Each row of a before or after table is a point. The points were changed in one or more steps. Then noise was added and the rows were shuffled. The steps act on columns, c1 being the first. What was done? A step turns or swaps two columns, mirrors them in a line or flattens them onto one, adds a multiple of one to another, or multiplies or shifts one. Angles are multiples of 10 degrees, from the lower column toward the higher: turns from -170 to 170, lines from 10 to 170 but not 90. Use the fewest steps. Two steps may share a column if one is a turn and the other turns, adds or multiplies; they go together, in the order done. Otherwise the lowest column goes first.

Before:
[[  2.2   0.2   1.2]
 [  0.5  -1.7  -4.4]
 [  0.8  -2.0  -2.1]
 [  0.0  -3.4   5.5]
 [ -1.7   2.7   5.0]
 [ -1.8 -13.3  -3.2]
 [ -1.0   0.6   0.5]
 [  3.0   2.5   9.3]
 [ -2.7   2.7  -5.5]]
After (9 x 3):
[[ -2.7  -1.8  -4.4]
 [ -4.6   2.6   4.7]
 [ -0.4   0.4   1.1]
 [ -4.9 -13.2  -3.3]
 [ -4.0   0.3   0.7]
 [ -2.9  -3.3   5.2]
 [  0.0   2.4   9.3]
 [ -2.0  -2.2  -2.3]
 [ -5.7   2.7  -5.7]]
Steps: shift c1 by -3.0

Before (10 x 6):
[[ 3.9 -5.2 -4.5  6.9 -2.1 -6.9]
 [ 3.7  0.8 -6.9  5.1  5.2  2.6]
 [-2.3 -0.4 -5.3  5.8  1.3  0.9]
 [-3.2  1.8  1.6  7.7  3.3 -4.5]
 [-4.8 -2.6 -7.0 -1.6  4.3 -2.9]
 [10.4  1.7  5.1  0.6  2.2  3.9]
 [-4.3 -0.9 -6.8 -7.4  6.3  3.4]
 [-4.4 -7.0  2.0  3.7  3.3  2.4]
 [ 4.7  2.2  1.7 -2.2  0.1  5.0]
 [ 2.8  0.7  4.2  4.4  5.0  2.6]]
After:
[[ 2.2 -0.1 -6.7  2.1 -7.1  4.1]
 [ 0.9  0.0  4.3  2.0 -6.2  3.7]
 [-0.6 -0.2  1.4 -1.2 -8.6 -5.6]
 [-3.0  0.1 -7.0  4.8 -1.0 -4.9]
 [-5.6  0.1 -7.0  9.5  3.5  0.6]
 [-2.3  0.1 -5.5 -1.8 -5.6 -0.4]
 [ 7.3 -0.1  5.1  1.6 -1.9  8.7]
 [ 1.4 -0.2  1.5  1.0  2.0  6.6]
 [ 6.6 -0.1 -4.3 -5.4 -5.0 -3.8]
 [-5.2 -0.1  2.1  0.9 -4.9  0.1]]
Steps: turn c1 and c6 by 30 degrees; multiply c2 by 0; turn c4 and c5 by -120 degrees

Before (13 x 11):
[[ -6.9  -2.4   3.7   1.3   0.8  -3.3   4.5   1.9  -2.9  -0.8 -11.8]
 [  6.3   3.3  -0.1  -9.3   4.8   1.5   8.7   0.2  -4.1   1.1  -3.4]
 [ -0.8   0.2   4.2  -4.8   0.8   1.5   0.4   2.1   0.2   4.8   0.5]
 [ -0.6   1.6   4.7   4.0   5.1   3.8  -1.0  -5.6  -0.7  -1.2  -1.4]
 [  1.6  -1.8   3.2   5.1  -1.3  -3.2   0.1  -2.0  -5.7  -4.6  -6.0]
 [ -4.0   0.9   7.0   0.5  -2.6   5.5  -0.4  -8.6  -3.5  -6.6  -2.6]
 [ -5.9  -0.8  -2.6   5.7  -5.4  -3.7   2.0  -5.5  -2.0  -1.7  -3.6]
 [ -0.6   0.9   0.9   3.2  -3.7   1.6   5.1   1.5  -2.6  -5.8   2.3]
 [  3.5   1.0  -6.3   1.1  -4.8   4.9  -4.1   0.3  -4.7  -4.2  -1.0]
 [ -5.7   4.2   2.4  -7.7   1.3  -7.0  -0.3   2.2  -0.3  -1.8   5.4]
 [  0.9  -5.0   3.2 -11.5   0.8  -4.5   0.7   1.4  -0.9   6.9   4.6]
 [  1.4  -2.7  -2.5 -11.9   5.3  -2.5   7.5   3.8   3.0  -4.8   1.0]
 [ -2.0  -0.7  -3.5   3.1   0.1   7.4   0.2  -4.1 -10.3  -7.4   3.6]]
After (13 x 11):
[[  0.3  -3.7   4.8   2.5  -1.2  -3.7   5.5  -5.7  -1.3   1.4  -0.3]
 [  6.2  -1.5   7.4  -2.2   4.7   1.3   0.8   1.8   4.2   3.1   9.9]
 [ -4.6  -1.1  -5.3   1.0  -4.1  -6.8  -4.8   0.7   1.7   2.5   2.9]
 [ -5.4   9.8   0.8   1.8   8.5  -3.3   4.8   0.3   3.4  -3.5   2.8]
 [  4.9  -5.6  -1.3   0.1   1.9   2.4  -5.3  -6.0   3.6   3.5   4.1]
 [ -1.5  -3.4   0.1   1.6   5.0  -2.8  -3.7   1.7   1.5   5.4  -2.4]
 [ -3.0  11.3  -2.7  -4.7   7.5   3.6   5.4   3.9  -1.4   4.1  -0.2]
 [ -3.0  -5.3   5.1  -0.6   0.0  -0.1  -1.2  -1.9   6.5   3.7   4.6]
 [  1.6  -0.2   7.4   1.0  -0.8  -6.1  -2.5  -8.8   0.3   7.4   0.1]
 [ -0.7  -3.2  -4.6   0.0   0.4 -11.3   0.2  -4.1   5.1   7.6  -2.4]
 [  1.5  10.3   1.1  -7.2   0.9   3.5   0.8   1.6   3.1  -6.6  -5.4]
 [  2.5   4.9   3.8  -0.7   0.6  -1.0   1.0   2.1  -1.1  -4.4  -2.0]
 [  4.2   8.4   0.2   2.5  -0.6   6.0   1.1   2.2   3.8   3.7  -5.9]]
Steps: turn c1 and c10 by -160 degrees; turn c2 and c4 by 80 degrees; mirror c3 and c11 in the line at 170 degrees; swap c5 and c7; turn c6 and c9 by -150 degrees

Before (12 x 18):
[[  5.3  -1.8   5.1  -0.8   5.1  -6.2   1.4  -1.0   1.7  -2.3  -2.4   0.1
   -3.6   3.2   1.5   1.3   3.2   1.3]
 [ -7.4   2.7  -0.3  -4.7  -0.5   5.2  -2.4  -0.5   1.4   0.9  -4.6   1.5
   -5.0   1.7   3.0   0.5   0.7  -1.4]
 [  0.9   0.6   1.1  -5.4   2.1  -0.3   0.3  -6.4  -1.8   0.0   3.7   4.0
    1.4  -4.8   2.2   2.2  -0.6  -4.9]
 [  0.8   1.0   0.4   5.7   4.0  -2.5  -2.6   6.7   0.3   0.5  -1.2   4.0
    0.4   3.9   1.5   2.0  -2.0  -2.1]
 [  3.9  -5.5  -1.8   8.7  -0.4  -6.4   2.3  -6.3   2.2  -0.2  -3.9   3.5
    1.0   2.6  -3.7   2.5  -0.5   0.0]
 [ -9.8  -6.9  -0.5  -1.3   3.5  -8.5  -0.4  -5.3  -0.1   2.9  -3.0   4.0
    1.9   3.9  -2.4  -1.0   2.8  -4.5]
 [  4.0   3.6  -1.9  -3.2 -10.3   7.4  -0.7  14.3   0.9  -1.4   2.8 -17.9
  -10.6   2.9   0.1   0.5   1.8  -4.8]
 [-10.9   2.1   3.3  -5.3   6.2  -5.4  -2.2  -4.6   1.9   1.4  -1.9   3.2
    1.2   2.6  -8.7  -1.0  -8.8   1.5]
 [  3.7   3.0  -1.4  -4.8  -1.1   1.8  16.3  -0.1   2.3   0.1   1.5   0.6
   -0.1   0.9   1.8  -3.4   1.5  -2.0]
 [  1.8  -4.7   3.9   2.7   4.7  -2.1   0.0  -3.0   2.4   1.5   4.5   1.0
    1.6   3.4  -1.8  -1.5   2.7   6.4]
 [  2.0   1.0   3.4   3.6  -3.3  -3.5   1.9  -6.4  -6.5   0.7  -2.9   2.5
    4.2   2.4   1.6  -1.7   2.3  -3.6]
 [ -3.0   2.9  -0.4   2.1   4.1  -0.4  -2.4  -2.5  -5.0   1.9  -1.4  -0.1
   -4.6  -3.4  -8.2  -4.5  -1.0  -4.1]]
After (12 x 18):
[[ -3.6   2.6  -1.9  -5.1  -0.9   5.1  -2.4  -0.3   1.1   0.9  -2.8   1.8
   -4.6   2.2  -3.0   3.2   0.7  -1.5]
 [  4.8   1.3  -1.5   5.6   4.0  -2.4  -3.1   6.6  -0.6   1.3   0.2   4.1
    0.9   3.6  -0.6   2.7  -2.5  -2.3]
 [  5.4  -4.5  -1.9   2.5   4.5  -1.7   0.6  -3.4   2.6   1.7   2.9   0.8
    1.8   3.7   3.6  -3.6   2.6   6.3]
 [ -6.1  -6.9   1.4  -1.5   3.0  -8.7  -0.4  -5.1   0.1   2.8  -2.8   3.8
    1.7   4.0   1.8   1.3   2.4  -4.5]
 [  9.3  -2.3  -5.1  -0.7   4.2  -6.2   1.1  -1.3   1.9  -2.0  -1.4   0.5
   -3.7   3.5   2.0   3.1   3.4   1.2]
 [  7.7   3.7   1.2  -3.3 -10.4   8.1  -0.3  14.3   1.5  -0.9   2.7 -17.7
  -10.4   2.6  -0.7  -1.0   1.7  -4.7]
 [  0.8   2.3   5.7   2.0   4.9  -0.2  -2.6  -2.8  -5.1   2.4  -4.5   0.8
   -4.6  -3.5   6.4  -2.6  -0.7  -4.0]
 [  5.2   0.5  -2.4  -4.9   2.5   0.0   0.3  -6.2  -1.6  -0.6   4.7   3.9
    1.8  -4.7  -1.1  -0.9  -0.7  -5.7]
 [  8.2  -5.3   3.5   8.4  -0.2  -6.8   2.3  -6.4   2.1  -0.1  -1.5   3.6
    1.4   2.7   1.6   4.5  -1.4   0.2]
 [  7.8   2.8  -0.1  -5.1  -1.5   1.6  16.0   0.0   1.7   0.0  -1.3   0.7
    0.4   1.3  -1.9  -3.3   1.7  -2.1]
 [  6.0   0.7  -3.1   3.5  -3.4  -3.3   1.8  -6.4  -6.9   0.7  -3.5   2.8
    4.4   2.9   1.3   0.6   2.4  -3.5]
 [ -7.0   2.7   3.2  -5.3   5.9  -5.1  -2.2  -4.5   2.3   1.5  -2.0   3.0
    1.3   3.0   8.9   1.0  -8.5   1.4]]
Steps: shift c1 by 4.0; turn c3 and c15 by 140 degrees; turn c11 and c16 by -40 degrees
